Each row is a point. To make a cloud, some directions were put in groups of two or more. Within a group, all points are equally far from the middle, so they leave a hole (a ring in 2 directions, a hollow ball in 3). The other directions are filled evenly. Then the cloud was stretched, turned, moved and blurred a little. How many holes are there, and how many directions does each take, smallest first?
(in the rows, 128 means zero)

Cloud (13 x 2):
[[115 148]
 [159 145]
 [132  71]
 [136 153]
 [107 144]
 [156  83]
 [154  82]
 [154 148]
 [140  73]
 [ 88 121]
 [104  74]
 [113  71]
 [167 135]]
Holes: 1 (2)

Cloud (22 x 3):
[[ 73 128 144]
 [106 134 130]
 [151 124 175]
 [128  92 111]
 [154 118  72]
 [143 152 121]
 [156 108 143]
 [104  37 114]
 [178 124 178]
 [153 114 128]
 [121 135 162]
 [165 111 160]
 [161  70 110]
 [179  84 110]
 [121 187 113]
 [140  85 129]
 [108 110 110]
 [127 123 168]
 [184 101 139]
 [187 179 103]
 [171  88 121]
 [149 128 101]]
Holes: 0

Cloud (19 x 3):
[[149  89 147]
 [108 116  77]
 [188 140 159]
 [101 168 148]
 [ 97 151 109]
 [ 99 124  84]
 [128  90 149]
 [127 140  89]
 [ 93  93  66]
 [155 123 167]
 [ 90 102 137]
 [150 169 106]
 [175 121 109]
 [180 117 144]
 [109 142  93]
 [182 164 120]
 [131 107  75]
 [161  71 120]
 [100 114  77]]
Holes: 1 (2)

Cloud (30 x 4):
[[ 81 106 112  77]
 [153 127 153 156]
 [177 161 154  98]
 [113 137 134 156]
 [117 110 189  93]
 [ 66 162 147 100]
 [135 120 104  80]
 [183  83 104 107]
 [191 113 177 142]
 [119 121  90 131]
 [145 159 143  76]
 [102  99  95  95]
 [129  92 122 151]
 [148 137  71 107]
 [128 119 164 162]
 [104 105  82 109]
 [141 150  56 127]
 [145 183 171 119]
 [133 125 137  91]
 [118 149  90  98]
 [ 89 155 100 104]
 [ 96 104 182  92]
 [159  95 178 103]
 [116 176 145 155]
 [ 93 116 165 159]
 [123 149 101 135]
 [104 164 179  95]
 [ 77 136 192  97]
 [143 155 169 111]
 [126  91 157  87]]
Holes: 0

Cloud (29 x 4):
[[192 141 105 128]
 [182 103 108 174]
 [134 145  86 121]
 [189 109 145 127]
 [172 174  88 123]
 [151 197  81 123]
 [176 128  97 128]
 [167 181  85 116]
 [ 91 136 128 154]
 [107 155 125 145]
 [159  90 161 137]
 [170 147 170 131]
 [129 189 104 158]
 [149 181 130 175]
 [124 121 151 109]
 [202 140 132  90]
 [157 181 143 132]
 [ 97 138 160 161]
 [173 147 130  79]
 [183 127 154 160]
 [177 125 110 129]
 [138 183 128 114]
 [189 153 131 100]
 [159 109 156 120]
 [172 178 110 124]
 [ 96 131 123 137]
 [143 112  75 107]
 [176 118 135 173]
 [101 139 172 108]]
Holes: 0

Cloud (50 x 6):
[[ 83 111 108 164 156 143]
 [139 112  60 124 135 114]
 [148 188 115 166 140 123]
 [132 195 148 158 150 121]
 [156 126 128 172 152 181]
 [123 130  62  90 131 171]
 [131 102 105 150 100 163]
 [111 113 110 110 157 131]
 [132 135 142 112 171 158]
 [149 119 159 137 147 186]
 [ 80 168 118 146 107 161]
 [116 121  77 114 140 182]
 [197 157 102 150 145 158]
 [108 154 132 113 110 157]
 [180 176  94 148 130 154]
 [123 165 144 154 133 188]
 [140 122 132 130 121  91]
 [142 114 146 110 149 173]
 [146 136 104 103 134  99]
 [167 147 127 152 168 109]
 [147 167 108 106 110 121]
 [154 175  94 110 107 168]
 [155 191  93 124 171 166]
 [128 120  88 147 138 191]
 [101 131 116 204 128 151]
 [ 84 180  88 117 167 180]
 [149 185 126 153 112 155]
 [136 155 108 140  91 120]
 [162 154  84 106 104 118]
 [ 95 151 105 159 118 182]
 [142 142  97 158 139 196]
 [112 135 116 165 197 155]
 [174 121 104 155 166 113]
 [102 138 136 187 154 181]
 [163 115  93 140 192 144]
 [165 154 125 140 145  97]
 [142  99  64 122 131 178]
 [102 162  84  92 183 159]
 [ 98 180  48 130 120 135]
 [144 173  76 112 124 190]
 [156 144  75 174 168 161]
 [150 138 108 165 191 136]
 [142  99 103 140 178 131]
 [158 122  61 154 188 151]
 [166 167  73 162 129 150]
 [175 132 131  96 167 129]
 [129 157  71 181 137 122]
 [167 173 103  99 173 138]
 [ 87 160  72 146 114 154]
 [126 153 104 119 205 130]]
Holes: 1 (4)
